Every row gives one point. The ring and each string are closed loops that go straight from each point to the next, and from the last back to the first. Before rounding, they use only three directions, however many columns there are. Count how often each string passes through the ring. Passing back the other way cancels.

Ring (8 x 3):
[[ 4.9  0.6 -0.8]
 [ 2.9  4.8 -2.6]
 [ 0.2  6.6 -1.9]
 [-2.0  5.7  0.7]
 [-2.5  2.0  3.7]
 [-1.3 -1.5  4.6]
 [ 1.1 -3.5  3.9]
 [ 4.0 -2.7  1.7]]
String (21 x 3):
[[ 4.1  6.0 -3.8]
 [ 2.6  5.1 -6.4]
 [ 1.0  2.9 -4.5]
 [ 1.2  1.9 -1.4]
 [ 0.4  1.4 -2.6]
 [ 1.6  0.9 -4.1]
 [ 6.8 -0.1 -3.1]
 [ 7.3 -0.2  0.3]
 [ 7.8  0.2  3.1]
 [ 4.2  0.8  1.9]
 [ 2.6  1.1  1.0]
 [ 6.3  1.1  3.2]
 [ 8.5  1.2  1.9]
 [ 7.3  1.8 -3.1]
 [ 5.3  2.8 -3.7]
 [ 7.1  4.7 -3.3]
 [ 5.9  4.2  1.1]
 [ 3.6  2.8  2.1]
 [ 2.3  2.9  0.4]
 [ 4.1  4.2  0.8]
 [ 5.7  6.2 -0.7]]
Times through: 0

Ring:
[[ 8.2  4.7  2.1  1.5 -1.6 -1.9  2.2  2.0]
 [ 4.5  8.9  0.7 -0.7  0.4  0.0 -0.4  1.7]
 [-2.7  9.9 -1.0 -2.5  2.7  2.9 -4.2  0.4]
 [-5.2  6.6 -0.5 -1.9  3.1  3.3 -4.9  0.1]
 [-5.0 -0.5  1.7  0.7  2.2  1.9 -3.5  0.4]
 [-0.7 -6.2  3.5  3.5 -0.2 -0.6 -0.3  0.7]
 [ 6.6 -6.5  3.7  4.9 -3.4 -3.1  3.3  0.8]
 [ 9.1 -3.3  3.2  4.3 -3.7 -3.4  4.0  1.2]]
String, 19 rows:
[[ -6.2  -1.8  -0.4   0.5   1.0   2.6  -4.2  -1.8]
 [ -2.7   1.3  -1.3   0.0  -0.1   2.0  -3.1  -1.8]
 [ -0.2   1.7   0.9   0.7   0.3   0.7  -1.6   0.3]
 [ -3.9   1.8   3.3   0.5   3.5   1.5  -3.0   2.3]
 [ -9.2   5.2   2.1  -1.7   6.1   3.8  -6.2   2.0]
 [ -9.3   9.0  -2.1  -3.6   4.6   5.2  -7.5  -0.8]
 [ -5.4   8.4  -3.1  -2.9   2.1   4.1  -5.7  -1.8]
 [ -0.7   4.9  -1.6  -0.8  -0.1   1.8  -2.7  -1.2]
 [ -0.3   3.0   1.8   0.5   1.3   0.7  -1.7   1.2]
 [ -0.9   4.9  -2.2  -0.9  -0.3   2.0  -2.9  -1.7]
 [ -6.3   7.6  -4.2  -3.0   1.6   4.5  -6.2  -2.9]
 [-10.3   6.2  -2.1  -2.9   4.2   5.3  -7.6  -1.5]
 [-10.6   2.0   2.4  -0.9   5.8   3.9  -6.4   1.5]
 [ -7.6   0.8  -0.6  -0.6   2.3   3.4  -5.3  -1.4]
 [ -2.5   0.8  -1.2   0.2  -0.3   1.8  -2.9  -1.8]
 [  0.2   0.7   1.3   1.2   0.1   0.4  -1.2   0.3]
 [ -1.3  -1.5   4.1   2.1   1.8   0.0  -1.1   2.2]
 [ -5.9  -5.8   6.3   3.0   3.9   0.6  -2.4   3.2]
 [ -7.3  -5.2   3.6   2.1   3.0   1.7  -3.6   0.9]]
Times through: 2

Ring, 7 rows:
[[ 5.1  3.5 -2.0  1.8 -3.7 -4.0  4.9 -5.3  5.0 -4.0 -3.5]
 [ 2.2  7.1 -3.4 -1.1  1.2 -1.9  6.6 -1.7  6.2 -0.9 -2.7]
 [-1.5  6.8 -2.4 -1.6  6.0  1.9  5.4  2.7  2.9  2.1 -0.9]
 [-3.4  4.3 -0.2 -0.2  8.1  4.7  2.9  5.0 -1.4  3.3  0.5]
 [-2.6  0.9  1.7  2.1  6.2  4.8  0.7  4.1 -4.2  2.0  0.7]
 [ 0.1 -0.9  1.8  3.9  2.0  2.5  0.3  0.8 -3.7 -0.7 -0.4]
 [ 4.2  0.5 -0.2  3.7 -3.3 -2.3  2.5 -4.2  1.2 -3.9 -2.7]]
String:
[[ 1.1  6.4  0.8 -0.9  2.3 -1.0  5.0 -0.5  3.7  0.1 -1.0]
 [-0.1  5.1 -1.6 -0.2  3.7  1.0  4.5  1.0  2.3  0.6 -1.3]
 [-3.3  5.5 -5.5 -1.0  8.3  4.7  4.9  5.0  1.1  3.1 -1.1]
 [-6.4  5.4 -4.5 -1.5 12.6  8.1  3.8  8.8 -1.7  5.7  0.4]
 [-4.0  4.7  2.9 -0.7  8.9  4.8  2.3  5.7 -2.2  4.0  1.6]
 [-0.3  4.2  4.3  0.4  3.5  0.7  2.6  1.1 -0.1  0.9  0.5]
 [-0.8  1.9 -1.4  1.9  4.0  2.8  2.4  1.9 -1.2  0.5 -1.0]
 [-2.9 -2.1 -0.7  4.1  5.9  6.4 -0.6  4.5 -6.4  1.4  0.0]
 [-1.7 -4.6  0.3  6.0  3.6  5.8 -2.0  3.0 -7.9 -0.2 -0.2]
 [ 0.5 -3.2 -2.5  5.5  1.1  3.3  0.0  0.5 -4.4 -1.8 -1.9]
 [ 2.9 -3.0 -0.9  5.8 -2.2  0.5  0.3 -2.5 -2.7 -3.6 -2.4]
 [ 5.3 -0.6  2.2  4.6 -5.1 -3.3  1.6 -5.6  0.5 -4.9 -2.4]
 [ 4.3  3.6  4.7  1.6 -2.9 -4.0  3.3 -4.5  2.9 -2.9 -1.2]
 [ 2.2  2.7 -2.0  1.8  0.1 -0.6  3.7 -1.7  2.0 -1.8 -2.4]
 [ 3.0  3.3 -3.1  1.6 -0.9 -1.6  4.5 -2.7  3.5 -2.4 -3.0]
 [ 3.8  4.2 -7.5  1.1 -1.7 -2.3  6.3 -3.7  6.0 -3.2 -4.6]
 [ 4.4  7.8 -6.1 -1.2 -1.6 -4.3  8.2 -4.4  9.2 -2.7 -4.4]
 [ 2.6  8.7 -0.6 -2.2  0.8 -3.4  7.1 -2.4  7.3 -0.7 -2.0]]
Times through: 3
